Each point is reached from the start by the listed moves, each made 0, 1 or 2 times, or once backwards (-1), plus a little noise. Say if it took an odd or an even number of moves. Then give how often each move was made.
In the rows, 128 means zero.

Moves:
(1): 145	94	149	85	156
(2): 155	171	177	120	108
Start: 151	166	122	117	149
Points:
151	167	123	120	151 => even (0, 0)
183	99	168	29	205 => even (2, 0)
141	90	94	82	196 => even (1, -1)

Moves:
(1): 155	112	139	124	104	105	110	108	126
(2): 126	143	131	124	126	133	116	128	148
(3): 115	128	152	129	119	132	108	153	138
(4): 149	127	144	136	125	137	132	131	141
(5): 149	138	133	95	144	131	116	122	130
(6): 128	116	130	129	113	163	115	109	127
(7): 115	138	134	114	109	131	145	130	112
(8): 142	149	122	139	120	130	137	155	109
Start: 111	115	151	119	125	126	124	146	137
Points:
62	132	205	95	86	99	144	219	106 => even (0, -1, 2, 0, 0, -1, 2, 0)
112	69	193	108	45	175	88	116	107 => even (1, -1, 1, 0, 0, 2, 1, 0)
81	37	193	114	15	144	57	72	129 => odd (2, 0, 1, -1, -1, 2, 1, -1)
166	130	151	92	91	207	137	110	106 => odd (0, 0, -1, 1, 1, 2, 1, 1)
87	158	128	150	111	117	249	199	70 => odd (-1, -1, -1, 1, -1, -1, 2, 1)
135	90	210	93	73	92	33	105	201 => even (2, 2, 1, 0, 0, 0, 0, -1)

Moves:
(1): 138	133	133	120	134	142	130	121	132	125	131	129	120	129	131
(2): 125	140	128	122	127	130	122	126	137	126	132	125	131	129	125
(3): 134	128	150	141	131	118	119	130	130	132	129	137	119	131	119
(4): 138	133	130	141	126	122	129	115	126	122	132	128	142	134	121
(5): 118	122	131	138	140	128	136	127	134	117	124	129	127	128	128
(6): 128	118	121	135	132	144	130	140	134	133	130	129	132	124	126
(7): 123	127	138	135	118	128	139	126	124	129	135	122	124	128	137
(8): 134	136	126	127	137	118	139	138	133	136	128	125	123	136	121
(9): 140	114	123	133	124	116	126	118	154	124	147	125	120	132	128
(10): 126	131	125	131	129	122	128	126	130	134	129	124	120	116	123
(11): 111	120	133	126	141	129	124	117	119	134	146	131	132	125	133
(12): 129	130	121	133	124	134	135	126	131	131	131	142	121	133	123
(13): 133	122	145	118	126	117	141	124	142	133	122	140	148	120	135
(14): 124	128	126	138	128	125	128	118	141	145	119	114	134	144	131
Start: 119	137	122	134	136	121	133	112	130	124	128	127	119	132	127
Points:
169	131	149	155	160	121	130	81	249	124	175	178	80	135	92 => odd (2, 2, 2, 0, 1, 1, -1, 0, 2, 1, 0, 2, 1, 0)
118	78	174	247	181	87	143	30	203	147	194	111	113	171	122 => odd (1, -1, 2, 2, 2, 1, 1, 0, 2, 1, 2, 0, 0, 2)
161	148	155	209	147	149	145	75	206	120	185	159	94	148	85 => even (2, 2, 2, 2, 1, 2, 1, 0, 1, 1, 0, 2, 0, 0)
166	152	119	111	118	32	151	104	230	121	147	157	117	104	97 => odd (-1, 2, 0, 0, 0, -1, -1, 1, 2, 2, -1, 1, 2, -1)
179	183	142	200	109	110	116	63	149	146	118	129	101	221	90 => even (1, 0, 2, 2, -1, -1, 0, 0, 0, -1, -1, 2, -1, 2)
164	176	146	160	161	129	160	117	163	120	96	163	151	150	85 => odd (1, 1, 1, 2, 1, 1, -1, 1, -1, 0, -1, 1, 1, 0)

Moves:
(1): 117	129	129	124	120	137	125	124	128	137	134	132	140	123	119	135	116	130	124	119	125	132	143	126	113
(2): 131	135	126	123	150	131	134	121	126	146	121	128	131	136	137	127	124	126	127	133	123	129	121	136	124
(3): 124	132	123	115	138	139	138	124	133	140	115	137	129	135	132	130	127	150	122	143	117	139	126	129	141
(4): 117	121	150	139	110	116	130	133	126	112	130	130	126	112	125	132	116	121	128	130	109	131	119	128	111
(5): 131	138	139	137	130	130	130	126	118	134	125	127	137	133	135	122	127	119	113	118	125	129	132	132	138
(6): 132	121	132	138	132	116	132	125	135	136	130	141	122	132	130	117	145	130	113	118	122	124	134	125	140
(7): 116	135	116	133	121	136	130	129	116	133	118	135	122	126	111	126	141	122	151	131	121	131	126	119	129
(8): 136	123	112	107	146	120	128	128	119	115	127	132	126	122	129	108	125	124	113	144	131	109	106	131	137
(9): 132	132	123	135	124	137	122	128	137	124	135	137	134	140	125	136	136	124	119	120	122	146	122	131	119
(10): 136	126	117	135	120	135	134	148	130	133	125	125	123	129	141	144	130	119	121	136	124	130	130	124	148
(11): 134	131	131	127	139	151	126	132	129	117	142	118	123	137	126	132	114	123	145	103	113	115	128	137	143
(12): 123	125	132	136	130	121	138	121	133	125	131	131	136	130	129	123	125	119	128	130	137	130	135	128	126
(13): 141	121	129	131	135	136	128	123	127	118	125	130	129	136	132	135	140	124	125	122	113	123	124	133	117
(14): 131	108	129	126	110	131	132	124	119	143	123	132	125	146	144	116	141	131	125	117	115	124	126	125	137
(15): 117	136	137	116	149	132	126	127	107	127	133	135	122	129	128	128	120	135	129	123	124	136	116	134	125
(16): 133	126	123	131	122	122	127	117	120	125	129	122	117	116	124	128	123	129	112	106	112	132	121	136	140
(17): 150	124	137	129	123	139	141	130	133	126	143	136	140	135	133	135	138	112	147	122	123	119	134	109	106
(18): 134	127	133	139	139	123	149	151	121	125	124	119	130	124	131	122	123	139	131	127	126	132	117	121	118
(19): 126	123	139	145	129	145	141	118	118	121	121	141	133	114	128	109	142	115	130	138	130	117	114	131	126
(20): 129	135	123	127	130	128	134	134	144	128	143	122	142	143	135	138	137	134	124	147	133	130	126	127	134
(21): 116	132	138	127	123	140	139	124	121	146	121	125	141	137	121	137	110	116	115	126	139	108	125	125	136
(22): 130	120	124	138	134	117	132	129	124	132	139	141	139	136	121	122	120	128	136	127	132	120	125	118	131
(23): 133	147	123	127	145	127	124	126	133	129	129	123	113	141	117	127	126	129	127	130	131	120	128	111	111
(24): 131	140	134	127	130	135	130	130	129	128	134	132	127	123	132	125	123	126	131	125	138	109	141	143	126
Start: 130	129	121	131	130	137	126	137	132	131	134	131	128	132	119	119	144	106	140	134	130	112	122	137	120
Points:
106	121	132	73	233	241	126	106	56	144	107	188	104	163	110	99	110	83	68	104	72	7	59	189	210 => odd (1, 0, 1, 0, 0, 2, 0, 2, 0, 1, 2, -1, 2, 0, 2, -1, -1, -1, 1, -1, 2, 0, 0, 0)
139	90	179	183	210	173	152	97	107	92	172	187	146	194	95	118	130	63	164	80	26	89	9	158	74 => even (-1, 2, 0, 2, -1, 1, 0, 0, 2, -1, 2, 0, 2, 0, 1, 0, 0, 0, 1, 0, 1, 2, 0, -1)
97	141	122	184	114	154	208	195	157	177	148	104	132	230	131	206	104	156	28	87	46	196	83	113	217 => odd (0, -1, 2, 1, 0, 1, 0, -1, 2, 2, 1, 2, 0, 1, 1, 2, -1, 2, -1, 2, 2, 0, 1, -1)
